Each point is reached from the start by the listed moves, each made 0, 1 or 2 times, or once backwards (-1), plus a little noise. Say if it took an odd or an even number of moves. Then give how often each move was made.

Moves:
(1):  19 -29  -8  11   0  -9
(2):   3   1   3  -8 -27  -8
(3): -10  -7  -6 -21  13  -8
Start: -16  -9  12  -7 -40   4
Points:
  19  -24   12   13 -108  -10 -> even (1, 2, -1)
 -3 -81 -16 -27 -10 -30 -> even (2, 0, 2)
-16  -8  12  -9 -42   3 -> even (0, 0, 0)
-24  27  24   3 -56  21 -> even (-1, 0, -1)
-42  14  16 -46 -56  -4 -> odd (-1, 1, 1)

Moves:
(1):  19  -5 -18 -13  17   7
(2):  -8 -15   7   7  -1 -24
(3): -13  -8   0  -5  -1  -8
(4):  -7   3  25 -17 -25  16
Start:   4  -5   7   5 -19 -19
Points:
 62 -11 -53   2  42 -14 -> even (2, 0, -1, -1)
 -4  -8   7 -41 -27  13 -> odd (1, -1, 2, 1)
 15 -50 -47  -5  37 -59 -> even (2, 1, 2, -1)
-38  -7  81  -8 -88 -17 -> even (-1, 1, 0, 2)
  4 -31 -35   1  20 -42 -> even (1, 0, 2, -1)

Moves:
(1):  12  -2  32 -19  -5   2  -9  -5  13
(2): -23  21   3   5  -1 -10 -10  21 -11
(3):   5 -17   8  -1 -11  18   1  15  -7
(4):  -5   4 -20 -14   0   6   1   7  -4
(5):   6  -9   4 -18  23 -15  21  -1  -8
(6):  -5  -4  -6   1 -16 -20  10 -10   2
(7):  17  32 -36  34  -4 -22 -26  -6 -35
(8): 10  7 12 11 -2 -1  3  8  7
Start:  -5   5 -10  19  -6   3   5  -5 -12
Points:
 68  58 -23  42  40 -51 -24  -4 -82 -> odd (1, 0, 0, 0, 2, -1, 2, 1)
-39  75 -55  93  -9 -45 -33  29 -77 -> odd (-1, 2, 0, -1, 0, 0, 1, 0)
  7 -66  25   5 -82  50  51  14  40 -> even (0, -1, 2, 1, -1, 2, -1, 2)
 32 -17  13   8 -47  52  -8   2  17 -> even (1, -1, 1, 1, -1, 0, 0, 1)

Moves:
(1):  3 10  0  2  2 21  0  5 13  7  0 -6 11 -8
(2):  13  14  15   7  19  -5  -1  10  -8 -12  -1  11   2   1
(3):  2  4 -5  1  2 -5  9  4  8 -4 -8 -5  1 -2
(4):   8  14   0   0  -1 -11  -5   3 -13   4  -6   1   0  -6
(5):  -5  17 -16   6   3  12  -6  -1   9   2  11  -7  -8  -7
(6):   3  -7 -16   6   7   5 -14  -3   1  -9  -3   9 -16  -1
(7):   7   8  -9  -4  -9 -13 -30   1  -1  18 -16  20  -7   4
(8):  -9   2   2 -20 -17  -3 -15  16  15  -5   7   0  12  12
(9):   1  -2   7   0   1  12 -12  11  -6  -3  -1   8   2  13
(10):  3  3 -3 -1 12 11  0 -2 -5  2 -4 -7 -3 -3
(11):  -2   7  15 -10 -18  10   8  -2  -3  10  -9   5  -6 -27
Start:  -8  -4   1  -6   2  -3   1  -1  -2  14  14 -10   2  18
Points:
 16  34  69 -12 -11  40 -35  42  -7  22 -14  59   3  -3 -> even (1, 2, 0, -1, 0, 0, 1, 0, 2, -1, 2)
 36 121  43  14  17  67 -19  40 -16  54 -20  21   0 -55 -> odd (2, 2, 1, 1, 2, -1, 1, -1, 2, 0, 2)
 -4   8   0  17  58  19 -14  60  31 -72  44   4  15  77 -> odd (0, 2, 2, -1, 1, 1, -1, 1, 2, -1, -1)
 55  33  57  25  77 -21  -8  34 -85  -2 -14  18  22  53 -> odd (0, 2, 0, 2, -1, -1, 0, -1, 2, 1, -1)
 20   5 -24 -25  28 -65 -53  46 -14 -43 -14  11  -3  64 -> odd (-1, 1, 2, 2, -1, 2, 0, 2, 0, 1, -1)
